Each wall is flat, endless, passes through zero and stands at right angles to its row. A trip goes straight from one point to another. List the walls that it crosses, first one first.
In the rows, zero is written as 128.

Walls:
(1): [133  87 140]
(2): [168  73 121]
(3): [126  91 101]
(4): [ 71 102 198]
Trips:
[165 145  90] to [162 151 116] -> 3
[177 124 143] to [129 159 116] -> 1, 2
[124 164 105] to [154 142 148] -> 2
[130 119 131] to [101  71 124] -> none
[137 217 119] to [112 143 171] -> 4
[103 153 104] to [127 164 133] -> none
[110  62 124] to [129 160 110] -> 4, 1, 2, 3
[147 162 142] to [109 142 135] -> 4
[181 147 128] to [162  90 131] -> 1, 3

Walls:
(1): [119 125  96 116 181 118]
(2): [177  88 131  90  93 130]
(3): [121 117 147 107 102 136]
(4): [131 130 111 171 147 134]
Trips:
[107 149 136 123 185  95] to [106 114 115 155 136 143] -> none
[140  68  85  79 181 164] to [132 154 135  86 160 160] -> 3, 2
[133  95 136 132 144 153] to [114  87 121 159  89  92] -> 1
[167  86 140 121 106  90] to [164 114 110  94 146  75] -> 1, 3
[132 158 120  96 144 125] to [104 164 121 145 149 116] -> 4
[153 127 123 105 117 105] to [166 127 146 164 149 142] -> 3, 4, 2
[ 81 115 194 147 129 116] to [ 47 185 129 171 174 158] -> 4, 3, 1
[163 157  65 109  75 138] to [179 133 150  77  88 100] -> none

Walls:
(1): [ 66 119 114 154 161 120 147 139  97]
(2): [156 138 118 100  71  78 144  30  69]
(3): [ 72 132  79 180 144 123 141 120 156]
(4): [159 138 106 136 134 160 173  80 139]
(5): [122 105 138  85 115 114  90 134 178]
(6): [161 138 105 163 125 122 123 128 124]
Trips:
[123 176 152 155 133  95 121 173 166] to [207  63 165 154 153 128 117 140 156] -> 3, 4
[ 99  99 127 110 189 183 147 112 137] to [ 65  68  73 143  87 133 117 119 196] -> 5, 4
[159 147 144 139  99 112 127 149 103] to [154 109 138 144 109 138 149 141 127] -> 4, 2
[125 187 125 110 178 116 111 112 133] to [112 114 164 129 134 175 125 152 133] -> 4, 3, 5
[125 120 142 105 121 112 104 104 108] to [148 136 108 199 106  71 133 140  82] -> 6, 5, 1, 3

Walls:
(1): [137 154 111 182 155 135  82 218 123 196  70 100  63 161]
(2): [ 82 119 146 163  45 134 108 129 125 135  91 144  83  82]
(3): [ 85 115 166 170 147 100 103 115 104 165 135 135 138 174]
(4): [135 124 125 153 138  63 116 102  67 111  85 109 123 102]
(5): [143 141 129 128 145 122 165 104  69 128 150 130 144 128]
Trips:
[168 114 164 144  98 118 101 115 124 175  94  98  83 117] to [133 114 138 176  96 127  95 132  92 141  98 117 112  50] -> 3
[130 125 119 140 108 184 166 108 178 119 150 102 126  87] to [179 156 114 124 140 130 108 132 117  38 145 138 113 106] -> 2, 5, 4
[137 146 140 121  96 140 113 125 116 138 108 124 200 147] to [130 115 133 159  78 109 179 167  90  78  93 145 176 127] -> 4, 2, 3
[171 139 144 164 154  77 138 115 203 165 103 137 128 106] to [136 112  95 144 125 133 134 130 127 150 159  83 150 182] -> 4, 5
[164 115 108 120 129  67 171 142  73 111  88 154 119 176] to [162 121 118 104 113 123 122 107  84 126 160 150 142 142] -> 1, 3
[ 96 103 177 134 154 153 160  75 114  97 123 132  98 186] to [120 100 180 159  93 153 127 156 100 136 167 187 161 119] -> 2

Walls:
(1): [ 98 173  98 123 101 117 157 127 145 111 160 104 119 132 158 180 109  78
  91  93]
(2): [137 167  93 148 122 159 128 173 100 106 122 135 145  96 100 152 119 145
 102  96]
(3): [ 95 118  72 119 146 181 148 110  93 132 112 138 120 119 174 160 112 110
 130 207]
(4): [ 72 141 148 110 107 103 171  91 184 150  76  86 105 133 135 119  80  87
 129 184]
(5): [107 141 121  83 126 128 162 123 149 148 148 151 161  95 113 144  68  84
 184 110]
(6): [ 85  77 150 194 117 173 118 149 132  92 154 135 153  89 146 147 140 183
  81 110]
(7): [133 112 122 104 147  98 106 124 142 127 154 105 110 102 117 109 158 127
 109  94]
Trips:
[ 90  97 156 119 126 128 130 133 192  78 157  75 151 108 128 154 157 121
 103 130] to [131 158 134 169 125  42  97  92  99 109 127 122 109 143 134 194 122 162
  92  94] -> 2, 4
[133  93  96 116 156 156 153 151 125  73 121 146 161 151 118 124 112 110
 105 166] to [112 101 135 160 113 124 126 138 157 118  72 137 143 143 166 126 160 117
 124 137] -> 5, 4, 2
[149 177 127 136  87  80  98 106 120 130 161 102 124 159 110 160  99 115
 102 202] to [135 184  44  82 183 103 141 144 130  83  45 105 197 139 112 166 130 165
 124 110] -> 2, 5, 4

Walls:
(1): [134 176  90 145 128 116 145 145 123 139 164 113 103  84  97 162 101 170
  71 127 111 117 102 125 190  83 105 126 102 175 150 131]
(2): [124 167 164  85 125  78 122 116 145 157 123 131 139 103 109  85 191 131
 185 128 147 122 119 167 135  87 100 142 162 130 148 164]
(3): [ 95  88 119 109  87 125 128 102 185  63 126 136 116 105 126  84 155  92
 168 142  82 166 164 121 112 130 151 128 113 117  97 200]
(4): [ 82  78 108 134 132 202 140 140 149 129 138  80 191 117 167 156  93 143
 120 126 148 170 139  79 153 172 184 202 140 127  79  78]
(5): [126 159 115 107 159 148 179 122  76 179 131 115 138 125 150 146 110 124
 146 189 110 132 145 121 111 127 153 112 142 146  97  80]
Trips:
[117 142 169 119 140 142 131 143 171 110 146 120 137 139 153  62 148 165
 143 109 160 125 123 142  58 154 107 161 169 200 106 129] to [163 163 138 151 137 127 132  88 158 179 111  66 129 148 182  76  80 135
 138 170 130 134 148 139 161  95 108 170 122 102 150 146] -> 5, 3, 1
[132 174 170 101 104  64 174 153 127 108  68 159 114  93 168 106  94 144
 157 151 173  85 129 131 197 138 141  68 103  97 134 126] to [126 167 145 174 132 156 143  63  94 142 125  86  91  62  82 123  67  94
  95 116 194 107  74 183 159 149 173 155 189 149 142 122] -> 4
[126 151  99  55 145  92 116 174 126 154 152  98 104 117 186 134 148 167
 140 145  61  73 161  90  89  92 136 145 109 154 138 176] to [178  70  59 129 163  94 155 122 195 154 171  96 114 158 127  82 105 137
 120 137 131 131 127  89 121 139  76  86 106 111 139 131] -> 2, 5
[ 91 121 120 155 161 156 135  93 125 102 153 142  98 147 120 151 136  87
  56 163 141 118 142  98 104 146 124 206 141 166 128 164] to [130 143 107  79 133 170  82 140 140 139 141 141 172 225  93 133 154 125
 122  97 133 140 120 133 118 158 160 124 100 122  70 133] -> 1
[134  87 135 149 167 179  95 128 161 130 112 146 123  88 115  96 112 108
 115 119  93 115 174 158 129 109 123 149 107 102 153  87] to [140 126 107 145 118 167  60 127 181 158  77 139  90 127 161 130 138 137
 102 170 151 109 124 134 121  81 112 156 133 147 142 146] -> 1, 4, 2, 3
[147 136 130 141 167 136 109 118 166 152 155 119 101 155 170 127 122 162
 135 108  69 131 131 118  71 138 177 152 137 152 153 118] to [134 131 106 142 171 145 129  96 163 147 170 152 162 170 107 147 171 116
 124 134 122 154 129 150 137 128 120 127 120 132  81  99] -> none

Walls:
(1): [164 142 106 148 138 131 148 168 173 137 194 180 117 171 115 149 146 155
  99 104  95 178 153 145 126 102 137 132 136  64 102 141 128 109 131 120
  80 104 135  79 132 124  99 197 120 107  91  55]
(2): [112 130  92  72 149 164 105 160 127 153 139 108 159 135  92 131 134 166
 109  89 119 101 114 120 172 178 132 114 143 107 110 157  88 112 203 108
 148  62 123 104 172  90 129 172  47 141 154 119]
(3): [103 184 129  97 134 108  91 186 150 147 147 143  77 133 134 109 107 126
  79 121 128 156 153 109 146  77 146 133 182 102 145 110 145  98 165 102
 138  93 143 116 130 142  97 130 156 138  90  59]
(4): [127 148 153 130 111 141 194 162 107 177 125 124  89 170  71 138 113 139
 137 176  79 111 147 137 119 176 106 103 135 126 138 119 111 116 107 145
  88 164 132 131 120 115 136 122 120 141 160  96]
(5): [149 150 150  87 134 140 119 131 109 158  64 117 168 119 109 114  75  67
 173 107 101  94  48 143  73 163  60 170 105  92 126  96 119 137 129  99
 120 155 121  87 147  62  78 118  83 202  91 111]
(6): [138 149 117 130 149 126  82 100 110 160 148 137 130 129  99 160 143 165
 118 141 196 135 192  91 102 132 127 129 137 112 117 126 149 139 191 151
 145 127 167 108 125  91 136 116 103 118 164 101]
(7): [126 115 126 109 112  91 137 163 104  86 118 100 111 124 117 112 174 142
 159 115 160 100 151 179 105 139  62  77 108 127 114 111 133 167 114 102
 168 107 102 127 154  54 104 138 182  88 123 132]
(8): [122 127 113  83 139 110 191 153 180 125 165 127  82 134 127 132 152  59
  71 127 142 134  96  83 148 133 157 129 119 125 144 106 123 166 145 131
  89 167 119  84 122 105 109  68 207 103 146 126]
Trips:
[130 113 171 118 129 170  85 158 130 101 169 115 132 123 112 110 140  90
  84 158 134  94 136 134 146 134 125  73 106  67 137 124 151 112 105  77
 142 128 161 112 148 178 135 127 128 117 141 138] to [ 92 120 134 186 127  92  69 156 110 131 143 139 140 135 108 146 141 137
 158  86 130  95 110 108 198 127 129 127 101 139 126 132 135  88  96  86
 176 105 110 112  86  74 110 163 119  90  80 115] -> 8
[162 152 151 132 150 160 142 231 152  86 115 154  66 146 139 121 114 117
  77 105 128 135 140 126  81 101 173 118 170 201 110 135  85 158 125  96
 151 135 116  95 152 143 112 168 119 179 149 167] to [102 174 174 138 140 137 152  80  84  98 117  69  89 168 137 140 153 124
  76 158 208  98 154 140 144 129 142 118 136 108 111 159  97 125  99  92
 128 161 136 109 157  89 144 133 134 130 154 108] -> 7, 6, 1, 2, 3
[111 158 145 107 157 126 152  77 159 181 105  47 193 124 161 120 112 122
  98  81 101 117 140 115 160 139 159 154 122 113 104 137 134 208  83 103
 159 165 124 136 166 129 167 128 135 154 162 145] to [160 119 123 151 150 151 133 158 187 139 163 109  59 120 128 139 159 135
 148 142  87 111  99 159 186 161  85 155 151 138 151 102 138 156 170  73
 170 187 154 105 134 125 125 146 120 124 132 142] -> 4, 7, 1, 3
[ 68 102 130 174 199 129 120 107  89 116 117 102 135 142 113 102 137 153
  89 147  97 176 107 121 165 162 122 131 126 143 149 161 134 112 116 110
 144 114 108 113  88 115 129 124 132 206 158 126] to [132  99  61 165 135 131 143  87 169 127 165  83 149 161 123 160 104 163
 129 121 127 117 121 115 114 151 125 184  82 151 136 126 114 122 100 159
 113 104 145  67 116  90 145 183 167 119 174 113] -> 6, 1, 8
[116 177 119 145 122  87  80 143 134 139 145 141 121  75  85  76 123 120
 129 170 110  80 110  96 184 137 159 102 162 163  93 165 163 111 123 107
 133 105 114 137 117 129 130 133 111 128  96 165] to [106 121  86  66 125 162 133 125 131 131 100 148 140 185 125 151 123 159
 100 132 211  87 140 113 109 169 132 112 192 152 134  54 170 155  75 148
 126  61 151  96 144 124 138 212  94 101 139 119] -> 6, 7, 1, 4

Walls:
(1): [128  75 106 152 113 180 186 133 131 146  98 143 139  85 145 167  64 146
 125 109 137 151 117  83 168  98 161 163 140 127 118  77 150 116 165 203
 150  93 166 104 148 142 171 132  90  98 139 109]
(2): [157  93 179 122 114 117  66 114  56 158 109 103  88 181 137 100 105 143
 148 101 169 110 106  81 152 171 130 139 145 111 128 173 153  53 144  70
 132 141 144 110 100 170 123  77  88 146 161 169]
(3): [108  92 147 128  88  64 134 113 113 155 106 123 160 140 123 136 141 143
 118 123 145 102  96  98  86 170 176  89 140 100 129 117 158 148 123 172
  98 117 116 116  61 160 156 147 119 159 125 159]
(4): [ 86 104 167 143 123 188 146 136  92 174  94 169  96 218  87  38 122 140
 140 129 127  79 142 120 173 119 178 168 114 157 164 133 149  64  98 125
 105 157 133  76 108 203 179 125 143 180 102 157]
(5): [113 157 134 120  56 162  77 165 151 131 174 131 118 173 119 195 188 115
 175 124 151 122 150 184 133 146 134  70 129 115 184 136 109  96  63 181
  68  95 121 166  82 132 135 152 124 113 156 150]
(6): [138 115  72 126 166 138 138 160 139 102 132 170  93 131 142 155 140 142
  79 164 119 165 170 123 138 125 118 135 137 186 118 118 138 101 167  83
 129 160 200 129 157 192 101 172 114 149 138 117]
Trips:
[ 98 127  68 136 165  89 111 122 127 112  91 127  79 183  77  56 103 202
 114 150 153 140 124 143 167 146 109  93 164 124 139 115 143 138 178 159
  90 156 106 161  71  49 126 192  98 114 150 163] to [123 148 171 200 104 103  93 144 154 168 128 111 178 128 119 107 148 114
  91 169 122 156 184 111  57 121 112 129 165  92  79 198 111  65  96 129
 136 105 145 115  88 101 124 159 131 104 149 140] -> 6, 4
[143  90 101 149 139 157 128 124 174 180  93 103 128 125 159 163 111 103
 111 135 105 151 148 134 141 156 146 107 134 141 132 125 142 144  89 109
 124 105  61 152 127 126 121 116 144  94 123 165] to [140 102 125 168 167 137 163 114 130 120 167  95 155 136 161 132  88 124
 137 109 133 175 113  89  64 150 153  81  72 118  65 106 112 108 143  91
 125  54 175 108 138 154 142 123 163 123 172 101] -> 5, 6, 2
[ 46  86 124 170  88 196 194 108  81 131  95  83 129  54  97 162 111 105
 107 168 137 194 102 122 109 151  92 152 139 109 129 137 103 157 165 137
 147 124 153 128 114 150  51 132  95  92 153 133] to [107  89 129 155 125 137 112 117 170 119 141 136 137 121  92 202  99 115
 121  81 167 100 137 125 163 115  99 125 118 182 184 192 137 108 124 135
 126 130 110 168  97 132 142 151 134 144 160 141] -> 5, 2, 3, 4
[125 121 131 136 133 103  67 132 171 152 143  95 126 128 147 117  79  76
 131 124 136 171 128 163 118 105 105  68 129 131 112  95  42 147  72 139
 107  98 132  96 171 164 125 117  78 107 117 151] to [105 165 131  89 151 163 155 110 133 104 132  78 146 122  98 118 135  86
  94 160 170 118 144 108 108 135 116 165  87 144 104 124 146 164 136  87
 145 199 139 152 128 127  96 129 170 146 144 181] -> 6, 5

Walls:
(1): [116 133 144  85 167  99 156  97 141 138 116 120 219 107 111  85  71 144
 133  83 135 181  64 126 160 134 119 136 108 115 125 134 128 111 112  75
 183  77 130 113 143 125  99 101 144 125  66  99]
(2): [176 183  77 133 114 184 168 144 146 128 164 135 143 147 135 130 168 157
 120 189 190 124 125 135 112 100 121  77 158 142 102 114 142 156 156  92
  77 109  90 131 142 132 122 109 109 179 133  99]
(3): [ 95 138 160  54  94 161 143 177 147 197 113 152 134 115 109 121  79  99
 136 121 135 168 156 141 145 116 107  75 118 127 110 111 164 110 154 116
 171 128 156 100  75 161 157 173 211 115 135 140]
(4): [100 147 102  63 140 150 145 144  96 149 110 147  87 113 170 121 133 131
 103 130 144 155 138  91 153 134  76 117  89 118 200 116 218 138 131 123
 176  97  86 153 112 133 204 154 109 125 164 168]
(5): [129 151 112 157 160 123 150 144  96 127 127  85 129  80 124 174  71 145
 127 132 180 174 150 115 140 148 114 121 110  75  95 147 105 143 111 110
 107  94  99 135 148 120 150 115 151 173 137 109]
Trips:
[155  91 145  98 113 122 144 157 123 122  99  83  60 160 152 143 112 139
 120  77 149 124 100 158 116 189 106  96  93  89 152 152 128 167 115 141
 167 113 141 110 198  76 146 212 102 120 109 198] to [171 124 117 129 118 140 125 131 103 140  99 167 106 111 146 172 121  98
  88 114 112 133 113  46  20  86 101 107 145 104 174  79  64 183 154 141
 146 161 154 150 105 121  96 110 121 109 121 155] -> 3, 5
[106 160 169 154 182 127 116 144 144 173 181 129 155 220 124 143 102  90
 122 162 182 126  91 148  92 147 158  81 147 143 167 125 142  96 102 131
  70 136 156 112 119 118  76 132 178 120 136 192] to [114 155 134  89 125 148 191 156 143 100 114  97 133 133  82 181 123  96
 127  91 140 188 173 181 125 148  68 163  77 157 143 191 195 126  93 171
 138 143 133 107 121 144 114 132 168 147 132 112] -> 1, 5, 2, 4
[127 122 109  84  73 151 165 124 138 114 135 175 105 174  96 114 115  97
 110 148  86 145 151  51  76 104 164 139 147 118 177 172 127 179 135  99
 104 193 205  73  65 160 136 109 138 134 121 143] to [145 144  84 154  83 147 112 153  77 111  96  86 104  86 103 134  86 128
 151 134 142 119 101 132  97 139 161  92 121 139 130 197 103 148 145 140
 137 150 170  94  98  61 121 173 165 160 149  57] -> 2, 5
[124 108 168  78 176 157 128 170 140 116 161  70  75 126 138 150 160 137
  74 155 162 111 150  85  99 172  95 132 107 181  97  67 153  80 184 128
 194 125 137 155 202 182 158 169 110 116 126 127] to [159 128 135 188  93 140 130 143  99 135 109 157  91 153 128 131  77 137
 138 138 104 120 115 147 104 137  77 122 146  70 116 144  74 124 138 135
  74  86 135 133  78  91  87 112 103 108 123  97] -> 5, 3, 4
